Every row gives one point. Before rounding, the points of a table are all equally far from one centre. They may lie mostly on one side of it. Write the centre, to within rounding.

Points:
[-0.049 -0.040 0.040]
[-0.033 -0.077 -0.006]
[-0.053 0.014 0.033]
[-0.037 0.009 0.057]
[0.009 0.013 0.076]
[-0.041 -0.060 -0.033]
[-0.027 0.005 0.066]
Centre: [0.014 -0.013 0.001]

Points (19 x 12):
[-0.010 -0.037 0.002 0.036 0.026 -0.058 0.039 -0.020 0.054 -0.088 0.007 0.005]
[-0.016 -0.079 -0.030 0.061 -0.026 -0.024 0.041 0.049 -0.003 -0.038 0.036 0.015]
[0.011 -0.042 0.066 -0.007 -0.002 -0.030 0.039 0.000 0.048 -0.070 -0.024 0.019]
[0.014 -0.067 0.046 0.037 -0.014 0.025 0.063 0.012 -0.020 -0.080 -0.001 -0.011]
[0.027 -0.106 0.022 0.036 -0.014 0.018 0.046 0.031 0.007 -0.084 -0.014 0.014]
[-0.024 0.003 0.037 0.027 -0.016 -0.009 0.043 0.018 -0.010 -0.095 -0.011 0.033]
[-0.009 -0.056 -0.010 0.033 -0.027 -0.017 0.018 0.012 0.042 -0.109 -0.001 0.060]
[-0.034 -0.068 -0.026 0.004 0.001 -0.021 0.003 0.023 0.013 -0.121 -0.014 -0.002]
[0.026 -0.068 -0.011 0.045 0.027 0.021 0.084 -0.021 0.064 -0.052 -0.022 0.003]
[-0.044 -0.043 0.018 0.025 0.006 -0.011 -0.009 0.009 0.019 -0.127 0.007 0.006]
[0.038 -0.056 0.053 0.021 -0.061 -0.008 0.034 0.029 0.007 -0.054 0.007 0.004]
[0.053 -0.005 0.028 0.027 -0.046 -0.008 0.027 0.024 0.017 -0.096 0.003 0.005]
[0.023 -0.082 0.035 -0.029 -0.038 -0.001 0.047 0.024 0.024 -0.065 0.008 0.009]
[-0.018 -0.058 0.009 0.007 -0.026 -0.047 0.010 -0.013 0.006 -0.102 -0.020 -0.004]
[-0.014 -0.076 0.016 -0.001 0.002 -0.053 0.013 0.005 0.029 -0.084 0.003 0.036]
[-0.008 -0.094 0.019 0.033 0.001 -0.008 0.028 0.010 0.020 -0.071 0.006 0.066]
[-0.005 -0.085 -0.007 0.042 0.017 -0.007 0.044 0.034 0.043 -0.114 -0.024 0.022]
[0.015 -0.037 0.034 0.042 -0.018 -0.057 0.025 0.043 0.057 -0.085 -0.025 0.010]
[-0.021 -0.043 0.033 0.031 -0.035 0.034 0.052 0.016 0.034 -0.074 0.017 0.065]
Centre: [-0.004 -0.033 -0.004 0.024 0.000 0.015 0.013 0.021 0.034 -0.040 -0.006 -0.005]

Points (29 x 24):
[-0.053 -0.093 -0.015 -0.022 0.056 0.034 -0.004 0.009 -0.043 -0.004 0.095 -0.014 0.010 0.014 -0.033 -0.016 0.025 0.028 0.025 -0.021 0.004 -0.019 -0.082 0.034]
[-0.034 -0.026 0.042 0.001 0.016 0.008 -0.003 0.000 -0.044 -0.060 0.006 0.031 0.003 0.029 -0.042 -0.103 0.005 0.017 -0.021 0.053 -0.012 -0.014 -0.082 -0.040]
[-0.065 -0.006 0.015 -0.006 0.021 0.018 0.000 -0.015 -0.099 -0.040 0.013 -0.062 0.035 0.018 0.010 -0.009 0.013 -0.005 -0.046 0.009 0.057 -0.036 -0.060 -0.045]
[0.003 0.004 -0.013 -0.074 -0.006 -0.048 0.013 -0.019 -0.095 -0.045 0.030 -0.032 -0.054 0.002 -0.102 -0.027 -0.014 0.016 -0.024 -0.021 0.022 0.004 -0.101 -0.007]
[-0.009 -0.036 0.024 -0.057 0.034 0.009 -0.011 0.022 0.008 -0.050 0.039 0.032 0.010 0.050 -0.114 -0.041 0.061 -0.014 -0.066 0.017 -0.028 -0.020 -0.071 0.056]
[-0.083 -0.029 0.012 -0.026 0.019 -0.024 0.029 0.030 -0.048 -0.076 -0.048 -0.012 -0.014 0.023 -0.015 -0.054 -0.019 0.021 -0.042 -0.015 0.065 -0.004 -0.084 0.008]
[-0.066 -0.075 -0.026 -0.037 0.030 -0.034 0.039 0.022 -0.034 -0.019 0.010 0.042 -0.002 -0.036 0.017 -0.050 0.045 -0.063 -0.006 -0.038 0.023 0.021 -0.087 -0.038]
[0.000 -0.029 -0.024 -0.048 -0.016 0.001 0.043 -0.018 -0.070 -0.094 0.048 -0.016 0.059 0.055 -0.046 -0.087 0.035 0.000 -0.038 -0.005 0.023 0.032 -0.108 0.010]
[-0.046 -0.039 0.014 -0.014 0.027 -0.004 0.012 -0.028 -0.047 -0.038 -0.026 -0.029 -0.028 0.007 -0.058 -0.084 0.055 0.017 -0.044 -0.050 0.057 -0.041 -0.036 -0.034]
[0.007 -0.026 -0.023 -0.059 0.063 0.013 0.015 0.005 -0.126 -0.025 0.032 0.038 0.022 0.024 -0.047 -0.054 0.021 0.036 0.018 0.024 0.016 0.045 -0.118 -0.002]
[-0.053 -0.082 -0.042 0.032 0.053 0.012 0.004 0.014 -0.005 -0.005 0.019 -0.001 0.009 -0.020 -0.050 -0.098 0.037 -0.003 -0.043 0.032 0.017 -0.010 0.008 0.022]
[-0.096 -0.060 -0.027 -0.047 0.039 0.020 -0.018 -0.050 -0.028 0.003 0.058 -0.025 0.008 -0.006 -0.082 0.028 0.045 0.027 -0.041 0.057 0.014 0.005 -0.034 0.015]
[-0.049 0.051 -0.060 -0.044 0.014 -0.024 -0.047 -0.044 -0.056 -0.046 -0.009 0.019 0.013 0.032 -0.002 -0.044 0.001 0.046 -0.039 -0.008 0.010 0.008 -0.048 0.041]
[-0.007 -0.037 0.013 -0.005 0.058 -0.071 0.061 -0.016 -0.055 -0.054 0.031 0.092 0.039 0.010 -0.040 0.004 0.010 -0.013 -0.028 0.047 -0.026 -0.016 -0.078 -0.013]
[-0.056 -0.078 0.040 -0.062 0.039 0.000 0.034 -0.004 -0.035 0.016 0.045 0.028 -0.036 -0.026 -0.009 -0.003 0.070 0.007 -0.038 -0.001 0.040 0.028 -0.080 0.018]
[-0.021 -0.021 0.039 -0.031 0.057 0.015 0.002 -0.036 -0.066 -0.040 0.069 0.015 -0.062 0.027 -0.052 -0.024 -0.002 -0.039 -0.029 -0.004 0.021 -0.066 -0.065 0.035]
[-0.072 -0.021 0.045 -0.039 0.061 -0.026 0.023 -0.007 -0.021 0.004 -0.018 -0.023 -0.013 0.048 0.017 -0.087 0.016 -0.011 -0.017 -0.027 0.050 -0.007 -0.043 -0.034]
[-0.023 0.037 0.017 -0.054 0.017 0.019 0.031 -0.018 -0.035 -0.071 0.013 -0.026 -0.023 -0.027 -0.020 -0.066 0.025 0.051 -0.041 0.024 0.042 0.022 -0.092 0.042]
[-0.080 -0.054 -0.038 -0.040 0.007 0.036 0.045 -0.005 -0.074 0.041 0.017 -0.028 0.020 0.067 -0.039 -0.081 0.045 0.005 0.016 -0.010 0.060 0.008 -0.041 0.054]
[0.000 -0.063 0.013 0.001 0.000 -0.037 0.019 -0.012 -0.034 -0.011 0.070 0.023 0.019 0.026 -0.057 -0.085 0.026 0.055 -0.015 -0.014 0.049 -0.069 -0.075 0.021]
[-0.019 -0.014 0.044 -0.023 0.018 0.051 0.018 -0.067 -0.023 -0.038 -0.074 -0.015 0.002 0.022 -0.034 -0.015 -0.008 -0.023 -0.049 0.011 0.007 0.008 0.016 0.065]
[-0.099 -0.052 0.004 -0.024 0.007 -0.027 0.059 -0.073 -0.085 0.003 0.015 0.037 -0.007 0.047 -0.040 -0.045 0.016 -0.010 0.037 -0.002 -0.010 -0.004 -0.031 -0.024]
[0.004 0.017 -0.001 -0.036 0.004 -0.051 0.080 0.012 -0.071 0.037 0.008 -0.016 0.028 0.034 -0.043 -0.087 0.076 0.009 -0.054 -0.014 0.031 -0.011 -0.072 -0.005]
[-0.014 -0.065 0.030 -0.092 -0.018 0.034 0.012 0.009 -0.043 -0.005 -0.004 0.019 -0.052 -0.028 0.001 -0.041 0.047 0.000 0.024 0.014 0.037 -0.035 -0.046 0.004]
[-0.015 -0.045 -0.031 0.026 0.022 -0.021 0.063 -0.008 0.013 -0.018 0.069 -0.025 0.012 0.004 -0.014 -0.028 0.065 0.032 0.017 0.046 0.002 0.002 -0.064 -0.033]
[-0.009 -0.023 0.037 -0.027 0.061 -0.055 -0.008 -0.037 0.026 -0.074 0.046 0.018 -0.005 0.041 -0.031 -0.066 0.031 -0.022 -0.031 0.010 -0.020 -0.025 -0.061 0.023]
[-0.081 -0.066 -0.002 -0.045 0.049 0.010 0.020 -0.036 -0.058 -0.036 0.051 0.034 -0.019 0.015 -0.013 -0.066 0.055 -0.041 0.015 0.015 0.037 -0.039 -0.083 -0.018]
[-0.023 -0.051 0.009 -0.048 0.046 -0.013 0.066 0.061 -0.082 -0.022 0.041 0.028 0.048 -0.024 -0.030 0.026 -0.037 -0.032 -0.033 0.017 0.013 -0.040 -0.118 0.040]
[-0.062 -0.010 -0.041 -0.040 0.083 -0.021 0.000 0.030 -0.028 -0.035 0.080 -0.008 -0.014 0.001 -0.045 -0.018 0.017 0.049 0.000 0.076 0.031 -0.003 -0.068 -0.014]
Centre: [-0.017 -0.007 -0.008 -0.038 0.017 -0.002 0.021 -0.004 -0.025 -0.011 0.016 0.015 0.041 0.001 -0.064 -0.017 -0.001 -0.023 -0.001 -0.003 0.038 0.011 -0.034 0.008]

Points:
[-0.014 0.021 0.026 0.037 -0.067 0.009 -0.027 -0.078 -0.002 -0.113 0.006 -0.006 -0.051 -0.023 0.021 -0.004 0.001 0.038 -0.076 -0.038 0.049 -0.018 -0.009 -0.018]
[0.010 0.060 0.023 -0.009 -0.098 0.015 -0.088 -0.033 -0.013 -0.071 -0.003 0.080 0.022 0.005 -0.019 -0.007 0.018 0.033 0.033 -0.021 0.035 -0.059 -0.009 -0.015]
[-0.005 0.070 0.008 0.007 -0.111 -0.037 -0.062 -0.040 0.007 -0.095 0.003 -0.002 -0.021 -0.050 -0.003 0.001 0.016 -0.039 -0.022 0.007 0.053 -0.037 0.012 -0.004]
[-0.064 0.004 -0.012 -0.014 -0.064 0.024 -0.027 0.004 -0.049 -0.064 0.045 0.077 -0.100 -0.010 0.024 0.048 0.014 -0.001 -0.036 0.017 0.033 -0.011 -0.008 -0.023]
[-0.007 0.027 0.002 0.048 -0.056 0.009 -0.025 -0.026 -0.019 -0.097 0.011 0.030 -0.002 -0.034 -0.008 0.004 -0.009 0.073 -0.036 -0.032 0.028 -0.051 0.045 -0.030]
[-0.024 0.027 0.020 0.004 -0.081 0.003 0.007 -0.028 -0.034 -0.076 0.058 0.024 -0.062 -0.038 0.018 -0.030 0.059 0.032 -0.052 -0.048 0.023 -0.042 -0.005 -0.019]
[0.002 0.041 0.005 -0.001 -0.104 0.006 -0.055 -0.030 0.002 -0.074 0.007 -0.059 -0.044 -0.064 0.023 0.009 0.013 -0.024 -0.076 -0.005 0.079 -0.043 0.022 0.019]
[-0.030 0.026 -0.040 0.011 -0.093 -0.037 -0.022 -0.029 -0.009 -0.026 -0.004 0.010 -0.034 -0.023 0.050 0.020 0.025 0.002 0.006 -0.032 0.063 -0.091 0.027 -0.013]
[0.009 0.002 -0.011 0.057 -0.064 -0.042 -0.038 -0.005 0.038 -0.075 -0.004 0.029 -0.068 -0.028 -0.017 0.069 0.030 0.061 -0.010 0.004 0.048 -0.061 -0.005 -0.004]
[-0.067 0.028 0.020 -0.030 -0.012 0.036 -0.082 -0.045 0.002 -0.067 0.019 0.038 -0.001 -0.026 0.019 0.050 0.032 -0.014 0.030 -0.029 0.070 -0.036 -0.034 0.005]
[-0.023 0.031 0.059 0.007 -0.077 0.000 -0.040 0.012 -0.008 -0.059 -0.037 0.045 0.001 -0.051 -0.044 0.005 0.001 0.028 -0.031 -0.023 0.012 -0.076 0.016 0.009]
[-0.023 0.010 0.017 -0.011 -0.071 0.001 -0.018 -0.018 0.030 -0.118 0.018 0.045 -0.046 -0.050 -0.017 0.064 0.011 -0.020 -0.049 0.022 -0.007 -0.050 0.008 -0.005]
[-0.002 0.018 0.011 0.000 -0.111 0.027 -0.060 -0.042 0.001 -0.099 -0.003 0.007 0.000 0.009 0.064 0.020 -0.008 -0.017 -0.023 -0.039 0.029 -0.076 0.022 -0.034]
[-0.013 -0.020 0.034 0.031 -0.090 0.058 -0.074 0.018 -0.016 -0.026 0.056 0.068 0.000 -0.043 0.060 0.048 0.016 0.033 -0.026 -0.022 0.032 -0.001 -0.018 -0.032]
[-0.001 0.027 0.050 0.058 -0.104 -0.006 -0.076 -0.021 -0.045 -0.084 -0.012 0.042 -0.009 -0.022 0.011 0.019 0.029 -0.023 0.009 -0.039 0.031 -0.069 0.029 -0.005]
[-0.049 0.023 -0.003 -0.009 -0.093 0.036 -0.041 0.009 -0.028 -0.062 -0.018 0.033 -0.039 -0.003 -0.032 0.017 0.036 -0.017 0.004 0.029 0.092 -0.068 -0.007 -0.040]
[0.014 0.035 0.034 0.036 -0.103 -0.014 -0.032 -0.017 -0.013 -0.071 -0.030 0.024 -0.009 -0.067 0.038 0.026 0.026 0.014 -0.037 -0.021 0.050 -0.052 -0.076 -0.027]
[0.003 0.054 0.015 0.045 -0.063 -0.029 -0.040 -0.021 0.034 -0.075 -0.017 0.080 -0.054 -0.050 -0.021 0.018 0.040 0.030 -0.011 0.017 0.052 -0.053 0.007 -0.010]
[-0.009 0.004 -0.020 0.030 -0.046 -0.043 -0.021 0.015 -0.009 -0.015 0.029 0.042 -0.061 -0.022 -0.026 0.029 -0.029 -0.022 -0.017 0.005 0.035 -0.086 0.045 0.003]
[-0.003 0.017 0.002 0.012 -0.089 -0.012 -0.060 -0.020 -0.004 -0.028 0.027 0.079 -0.047 -0.030 0.042 0.050 0.025 0.013 0.049 -0.031 0.040 -0.071 0.025 -0.046]
[0.037 0.040 0.021 0.021 -0.074 -0.001 -0.057 0.027 -0.031 -0.052 0.001 0.010 -0.009 -0.105 0.017 0.010 0.017 0.010 -0.057 0.015 0.075 -0.062 -0.033 -0.029]
[-0.018 0.018 0.018 0.061 -0.092 0.074 -0.024 -0.040 -0.011 -0.086 0.036 0.003 -0.047 -0.029 0.028 -0.001 0.011 -0.018 0.018 -0.015 0.046 -0.026 0.012 -0.052]
[0.043 -0.031 0.069 0.028 -0.101 -0.016 -0.043 -0.033 -0.043 -0.066 0.036 0.031 -0.039 -0.025 0.023 -0.019 0.003 0.029 -0.002 -0.019 0.054 -0.060 -0.056 -0.004]
[-0.015 0.048 0.000 0.009 -0.028 -0.021 -0.015 -0.041 -0.032 -0.047 -0.006 0.056 -0.098 -0.020 0.030 0.059 0.037 -0.010 -0.081 -0.048 0.072 -0.007 -0.023 -0.006]
[-0.040 0.062 0.008 0.024 -0.051 -0.023 -0.034 -0.035 -0.017 -0.073 0.047 0.084 -0.053 -0.031 0.006 0.044 0.006 0.020 -0.039 0.045 0.034 -0.029 -0.017 -0.023]
[-0.003 0.013 0.048 0.046 -0.110 -0.013 -0.014 -0.048 0.002 -0.076 0.007 0.029 -0.001 -0.047 -0.011 0.026 0.019 0.015 -0.036 -0.044 0.072 -0.019 0.017 0.005]
[-0.012 0.072 0.027 0.041 -0.085 0.017 -0.048 -0.051 -0.010 -0.031 -0.014 0.050 -0.027 -0.056 -0.031 0.017 0.048 0.048 0.028 -0.026 0.024 -0.068 0.033 -0.015]
Centre: [0.029 0.012 -0.004 -0.001 -0.049 0.031 -0.055 -0.026 -0.020 -0.028 0.006 0.015 -0.038 -0.012 0.005 0.025 0.025 0.005 -0.023 -0.001 0.020 -0.024 -0.012 0.012]

Points:
[-0.010 -0.044 0.023 -0.010 -0.035 0.008 -0.015 0.094 -0.046 0.013 -0.022 0.020 0.017 0.007 0.032 0.047 -0.051 -0.014 0.029 -0.027 -0.016 -0.007 0.032 0.027]
[-0.038 -0.001 -0.025 0.065 -0.011 0.059 -0.013 0.057 -0.068 -0.041 0.043 0.044 -0.028 0.020 0.047 0.010 -0.074 -0.065 0.051 -0.020 -0.023 -0.034 0.049 0.015]
[-0.016 0.031 -0.028 0.056 -0.022 0.082 -0.043 0.064 -0.078 -0.005 0.014 0.004 0.078 0.012 0.019 -0.005 -0.007 -0.093 0.060 -0.014 -0.003 -0.074 0.078 0.006]
[-0.019 0.051 0.007 0.035 -0.066 -0.043 -0.036 0.012 -0.069 -0.026 0.001 0.024 0.031 0.006 0.023 -0.059 -0.034 -0.017 0.007 -0.038 -0.011 0.006 0.069 0.013]
[-0.030 -0.011 0.001 0.028 -0.031 -0.010 0.015 0.034 -0.039 -0.018 -0.044 0.021 0.032 0.010 0.081 -0.005 -0.010 -0.014 0.067 -0.084 -0.010 -0.061 -0.014 0.079]
[-0.037 0.008 -0.029 -0.005 -0.020 0.021 -0.022 0.013 -0.103 -0.063 0.029 0.018 0.052 0.021 0.018 0.016 0.005 -0.010 0.048 -0.083 -0.003 0.037 0.040 0.016]
[-0.027 0.001 0.005 0.064 -0.028 0.064 -0.030 0.035 -0.099 -0.001 0.012 -0.021 0.059 0.028 0.042 0.086 -0.054 -0.010 0.017 -0.017 0.029 -0.047 0.087 0.019]
[0.037 -0.026 -0.020 0.032 -0.009 0.034 -0.036 0.059 -0.073 -0.020 -0.008 0.003 0.006 0.017 0.047 -0.002 -0.024 -0.014 0.070 -0.014 0.022 0.042 0.070 0.018]
[0.029 0.002 -0.035 0.012 0.006 0.081 -0.087 -0.029 -0.081 -0.055 -0.049 0.030 0.031 0.033 0.051 0.003 -0.050 -0.070 0.006 -0.051 0.005 -0.021 0.036 0.044]
[0.034 0.002 0.014 0.014 -0.061 0.010 -0.028 0.058 -0.045 -0.043 -0.039 -0.013 0.011 -0.010 0.026 0.039 -0.021 -0.063 0.035 -0.051 0.039 -0.031 0.040 0.022]
[-0.008 -0.053 -0.009 0.060 -0.058 0.032 -0.015 0.029 -0.076 -0.018 0.004 -0.009 0.017 -0.026 0.060 0.011 -0.010 -0.085 0.017 -0.064 -0.029 -0.017 0.060 0.068]
[-0.001 0.041 -0.015 -0.025 -0.049 0.039 -0.019 0.034 -0.013 0.007 0.007 -0.027 0.032 0.000 0.054 0.008 -0.064 -0.063 0.066 -0.067 -0.006 -0.027 0.028 0.017]
[-0.010 0.018 -0.022 0.019 -0.002 0.066 0.015 0.021 -0.119 -0.002 -0.024 0.012 0.046 -0.065 0.047 0.007 0.005 -0.086 0.023 -0.030 -0.017 0.056 0.013 0.000]
[-0.013 0.030 0.021 0.090 -0.019 0.066 0.014 0.072 -0.061 -0.017 -0.037 0.016 0.023 0.014 0.013 0.055 -0.035 -0.055 0.059 -0.003 -0.004 -0.053 0.018 0.090]
[-0.011 -0.012 0.026 0.065 -0.036 -0.006 -0.021 0.050 -0.083 -0.033 0.027 0.043 0.087 -0.008 0.023 0.045 -0.051 0.003 0.028 -0.022 -0.003 0.004 0.017 0.045]
[-0.001 -0.046 -0.028 0.036 -0.039 0.058 0.015 0.052 -0.080 -0.029 -0.021 -0.020 0.034 -0.001 0.008 0.048 -0.008 -0.057 0.054 -0.095 0.031 -0.004 0.028 0.006]
[-0.061 -0.037 -0.023 0.075 -0.047 0.042 -0.007 0.077 -0.057 -0.021 -0.081 -0.029 0.058 -0.014 -0.020 0.025 -0.060 -0.029 0.040 -0.009 -0.039 -0.030 -0.001 0.005]
[0.003 0.000 -0.012 0.014 -0.028 0.014 -0.058 0.014 -0.062 -0.036 -0.089 -0.033 0.046 -0.022 0.043 0.032 -0.026 -0.040 0.044 0.047 -0.051 0.005 0.034 0.016]
[0.028 0.000 -0.025 0.036 -0.021 0.076 -0.005 0.029 -0.047 -0.017 -0.021 0.015 0.106 -0.013 0.014 0.066 -0.057 -0.087 0.029 -0.057 -0.001 -0.042 0.030 -0.001]
[0.025 0.006 0.027 0.039 -0.035 0.026 -0.057 0.052 -0.087 -0.045 0.022 0.027 0.035 -0.007 0.045 0.060 -0.009 -0.041 0.047 -0.062 0.002 -0.063 0.024 0.042]
[0.005 -0.006 -0.011 0.059 0.027 0.069 0.015 0.070 -0.065 0.041 -0.003 0.070 0.067 -0.031 0.023 0.051 -0.074 -0.028 0.050 -0.029 -0.032 -0.018 0.020 0.062]
[0.020 0.009 0.020 -0.004 -0.014 0.039 -0.057 0.044 -0.114 -0.051 0.010 0.007 0.057 -0.024 -0.001 0.035 0.018 -0.068 0.017 -0.020 -0.052 -0.002 -0.009 0.054]
[-0.060 -0.014 -0.021 0.034 -0.027 0.003 -0.058 0.035 -0.112 -0.049 0.005 -0.027 0.028 -0.042 -0.001 0.062 -0.025 0.025 0.030 -0.057 0.000 0.004 0.040 -0.028]
[-0.004 -0.008 0.030 0.001 0.013 0.031 0.003 0.023 -0.090 -0.013 0.031 0.048 0.036 -0.061 0.051 0.010 -0.055 -0.012 0.011 -0.087 -0.002 -0.033 0.094 0.020]
[0.015 -0.035 -0.077 0.046 -0.026 0.051 -0.042 0.062 -0.094 -0.018 -0.077 0.005 0.045 -0.024 0.018 0.048 -0.012 -0.008 -0.010 -0.003 -0.004 0.021 0.042 0.061]
[0.037 0.000 0.025 0.037 -0.014 0.049 -0.064 0.005 -0.100 0.010 0.027 0.001 0.048 0.020 0.053 0.061 -0.024 -0.035 0.011 -0.050 -0.031 0.023 0.043 0.011]
[-0.019 -0.046 -0.042 0.015 -0.048 0.013 -0.066 -0.008 -0.083 0.017 0.051 -0.042 0.050 0.015 0.008 0.021 -0.042 -0.009 0.008 -0.042 0.005 0.028 0.047 0.067]
[0.055 0.011 0.008 0.014 0.017 0.014 -0.003 0.063 -0.041 -0.020 -0.004 0.008 -0.011 0.042 0.026 0.015 -0.095 -0.079 0.036 -0.056 -0.012 -0.040 0.043 0.012]
[0.043 -0.018 -0.074 0.030 0.018 0.019 -0.016 0.017 -0.063 0.023 -0.060 -0.023 0.128 -0.038 0.049 0.034 -0.044 -0.064 0.025 -0.040 0.004 -0.002 0.001 0.024]
[0.043 0.019 0.020 0.019 -0.038 -0.020 0.025 0.049 -0.047 0.010 0.008 0.044 0.023 -0.010 0.032 -0.008 -0.042 -0.011 0.060 -0.042 -0.001 0.017 0.020 0.011]
[0.019 -0.065 -0.035 0.028 -0.017 0.021 -0.052 0.071 -0.056 -0.017 -0.027 0.036 0.046 0.000 0.032 0.046 -0.072 -0.033 0.030 -0.028 0.050 -0.033 0.040 0.030]
Centre: [-0.017 0.011 -0.031 0.038 0.029 0.025 -0.011 0.000 -0.071 0.006 -0.015 -0.011 0.024 -0.010 0.001 -0.004 -0.024 -0.019 0.006 -0.022 -0.008 -0.049 0.015 0.025]
